Each wall is flat, endless, passes through zero and stands at right angles to its row. A trip goes straight from one point to another. Which walls does it cross, in order?

Walls:
(1): [-2 -5 35]
(2): [ 50 -35  79]
(3): [ 77  53 -34]
(4): [22 92  1]
Trips:
[ 20 -13  -4] to [ 28 -22 -35] -> 2
[ -7 -88  84] to [-38 -33  20] -> none
[-21  16 -55] to [52  0 33] -> 2, 1
[24 53  6] to [-59 -19 -19] -> 3, 4
[35 62  2] to [  4 -18   2] -> 2, 1, 4, 3
[ 14 -87 -23] to [ 11  56 -16] -> 3, 2, 4
[ -1   9 -63] to [-29 -51 -41] -> 4, 3
[-43 -18   9] to [48 35  4] -> 2, 4, 3, 1

Walls:
(1): [ 43 -41  86  20  19  16   0  54 -31]
(2): [ -15  -44  -41   35 -117   77   16    5   59]
(3): [ 27 -39  45   6  45 -64  21 -11  -1]
Trips:
[  2 -10   2 -29   8 -16   3 -15 -17] to [ 47   6  10 -26  41  36 -24   9  52] -> 1
[ 20  81 -37   0  43 -45 -21 -24 -23] to [  2  56 -54  11 -17 -31 -26 -27  29] -> 3, 2
[  -7  -69   -3   38 -121   17   10  -25  -29] to [ 63  15  26  -2  -7  -5   1  43 -11] -> 3, 2
[-26   3   0 -15  35  13 -49  -3  57] to [  2  20  18 119  42 -47 -33 -74 -49] -> 3, 1
[-42  78  27 -20   0  66 -22   2   6] to [ 34 -53 -11  25  19  59  -2  53  -8] -> 1
[ -6 -58  14  31 -33  57  59  17 -63] to [ 40   8 -62  46 -26  -2 -18   1  24] -> 1
[ 36 -32 -15 -20 -27 -31   8  45 -42] to [ -7 -67 -18  -5  -2  15  30  -8  10] -> 2
[ 39  61  22  -8 -39 -69  52 -22  -7] to [-21   3  14 -38 -29 -34  -7  18  60] -> 2
[ 40  60  18 -28  11 -59  -2  88 -11] to [-32  52 -19  10 -23 -15 -15 -18  40] -> 1, 3, 2
[ 17 -11  12  72 114  -7   2 -44  21] to [ 70 -35 -45  92  44 -62  -2 -21   4] -> none

Walls:
(1): [-48 -55  35 -21 -15   8 -25 -14  -5  28   9  11  -2 -49  16  23  12  18]
(2): [ 44  26  -7 -70   2 -48  17  33 -30  11 -26   2  -7 -32  23 -39  43 -30]
(3): [ 20  42 -69 -18   1 -65 -11  -5  13  -9  -3  13  43  11 -40 -32  39 -58]
(4): [ -26    6   25  -22   30   17  -18   -5   -1    4  -51    5 -121    7
   22  -31   -4  -19]
(5): [  9 -11  -8 -11  29  50 -47 -41  47  38  44 -40   4  45  -1  58  -2  28]
Trips:
[  2 -74  20  14  13  13  47  30   0  38  13  -1 -33  68 -31 -14 -41  15] to [-18  70 -26  46  14  73  24  43  45  72 -10 -37 -30 -36  30 -81  25   8] -> 2, 5
[ 24 -14  34  -5  52   2  34  47  -6  21 -59 -49  12  40  13 -13 -58  16] to [-31 -38  94   0 -14  35  17  14 -58  12  33  51  -9 -26  33  13 -57  26] -> 2, 1
[ 17 -32 -25 -35  44 -21  13  39  -5 -32  12  -1  10  30 111   2 -49  28] to [ 24  59 -49   9 -22 -40 -14   9 -45 -11  32  44  12  27  -3  67 -53  31] -> 4, 3, 2
[-10   9 -10  12  24  27   3  27   5 -34  17  17  -5 -17 -32  -9  51 -35] to [ 53  39  20   3   6  -5  39  44  26  28 -67  -4  26  18 -36  18  -5  21] -> 4
[ 18 -29   4  44  48 -51 -39 -54 -26  42   7  62 -48 -25   6  10 -28  42] to [-23 -25   0 -12 -25 -12 -35   8  12  53  -5 -33 -69 -42 -14 -29  19 -14] -> 2, 5
[ -1  61 -17  20  32  13   5 -25   6  22  -3 -18 -53 -36  25  18   7  18] to [  1  56 -43  43  48  -7  26 -27   0 -39 -32 -33 -39 -41 -23  17 -69 -31] -> 2, 5, 3

Walls:
(1): [-41  43  -8 -50  10  -2 -42 -17 -14 -13  -4  15   2  40 -12 -26 -16 -73
  33  -3 -10 -55  27  -8 -41  19  10  -8 -39 -18  -5 -19  73  26  12  63
  26 -17 -36 -10 -10  14 -52 -17  16   2  28  -3]
(2): [-22  19   1 -16  -8   9   7  25  -4  12   3  23   0  61  30 -11 -62  15
 -22   8  40  -4 -34  30  -4 -12  27  -4  -4 -14 -70   0 -13 -11   7 -22
  22  -7   4  -7  31  28 -62 -20 -35 -38 -83 -38]
(3): [-29 -21  23 -18  32 -61  31  -6 -13  26 -21 -86  63 -21  38  75  11 -26
  11   5 -61  56   2  14 -20 -49  13 -16  27   0  64 -14  35  -9   0 -25
  10 -38  32 -56 -20  -3  60  14  57  39  -1 -44]
(4): [ 28 -21 -37 -44  70  15 -43  30  34  38  -1  36   7  12  17  11  23 -17
  33 -31 -10  62 -13  24 -32 -90 -18  47  10 -35 -41  -6 -41  54  30 -35
   6 -33 -26  14 -48  16  -5  84   9 -13 -35 -27]
(5): [ 18  -4  15 -15   6   5  -2  -7 -31  11  -9  18   6   8  26  23  -2  30
 -13  -8 -30   1  14  42  13  26  12  13  17  23  43   1 -38   5 -32 -17
 -18 -34 -67  13 -23 -53 -37  24   6   9  31 -35]
Trips:
[ 25  48  21 -10 -56 -29 -12 -31  49  11 -25 -49   2  -7   1 -36 -51  21
  26  44  60 -22  43  -4  32 -36  17  40 -65 -23  35 -19  21 -23  16  -9
 -50  41 -24   3 -30 -13  -4 -44 -51  -6  19 -12] to [ 33  -6   2  -1  -4  44  14 -20   0 -23 -16 -10 -13  -3  -1 -22 -41  44
 -23 -33  37  15 -59   8  34 -23   8 -17 -24  27  22  29  68 -19 -18  57
 -31  -6  10  20  36   3 -26  36  45  16  -8 -29] -> 1, 5
[-29  -9 -26 -19  25  36 -74  11 -55  -6  65  34 -12  12  17 -62 -40   3
  -6  10  53  29  38  27 -56   4  25   1 -14  27 -71  20 -23 -12 -15  -7
  12  43 -28  -3  43  15 -16  15  23  10  -6  23] to [ 20  27  21  31 -31  25 -22  18  27  52  -1  -7 -69  42 -20   6   0  43
 -14 -26   2  27 -35  28 -10  30  15  31 -15  -4  29  31 -23  10 -28 -69
   5 -73   8  -8  63  27  48   8  14   0  16 -24] -> 5, 1
[-16  60  21  -9  44  34 -20  29 -35   3  15 -10 -11  26  53 -32  25  -8
  38   6   2 -10 -35  62  -9 -16  16 -69  41   6  86  29 -60 -34 -10 -13
 -44  13 -22  70 -46 -73   8 -35  20 -34 -41   5] to [ 14  12 -21 -19  19  22  31  10   6  47  50  31  -1 -43 -15 -15 -28  50
   6 -25 -46 -67 -19 -19   9  33  33  33  -9  16  57  -5   9  37  15  28
  17  42 -34 -17  36  36 -51  51   9  20  -2 -22] -> 3, 1, 2, 4
[-43  -2  30  33   8  30  20  38   0 -18  39  71   1  10  76  29   7  27
 -15 -18  60 121  10 -63  17   9  -1  11  46 -17  14  53  29 -30  39  15
  16  22  23  64 -22  33 -16  38 -12  56  62   7] to [ 37  -8 -23   8  10  37   6 -15  17 -24 -27  48  -9 -54 -29   8  40 -11
  30  28  37 -54 -16  16 -60  42 -38 -23 -39 -15  18   0 -10  38   2  40
 -58   6 -35  16  32  -4  -3  11  -5 -45 -19  21] -> 1, 4
[-19 -35  -6  -9 -25  -5  -5   4  43  19  38   4  -9 -23  24 -10   0  16
  32  84  63 -40  42 -30  37 -36 -22   0  71  16  28 -20  21  -2  18  -8
 -19  16  35  48  40  40 -60 -47  19 -35  -3  31] to [ 23 -19  61 -52 -35  27 -41 -20  10  33 -44   4   6  66  -6  29 -12  57
  13  31  71  -1  30  -2 -27   3 -25  39  11 -53  11  28 -11  -6  30  19
 -15  70  16  22 -51  29  -7  -7 -24  28 -33  13] -> 4
[  0 -25   6  26 -47  81 -27  34  51 -70 -49  17  36 -58  38  59  26   0
 -13  38 -16 -18   7  47  24  40  -2 -16  12  10  -1 -18   5 -32 -20 -26
  10  10  33 -27  24 -13 -25  19 -34  13  24  -7] to [-27  30   1   8  20  42  19 -54  23  29   1 -26  -7   3  44  55   5  80
 -17  30  -8   3 -14  -5   7 -27  13 -34  32 -51  46   8 -35 -20  -1 -32
 -17 -12  10  31 -41   0  26 -25  43 -32 -19 -16] -> 3, 2, 4
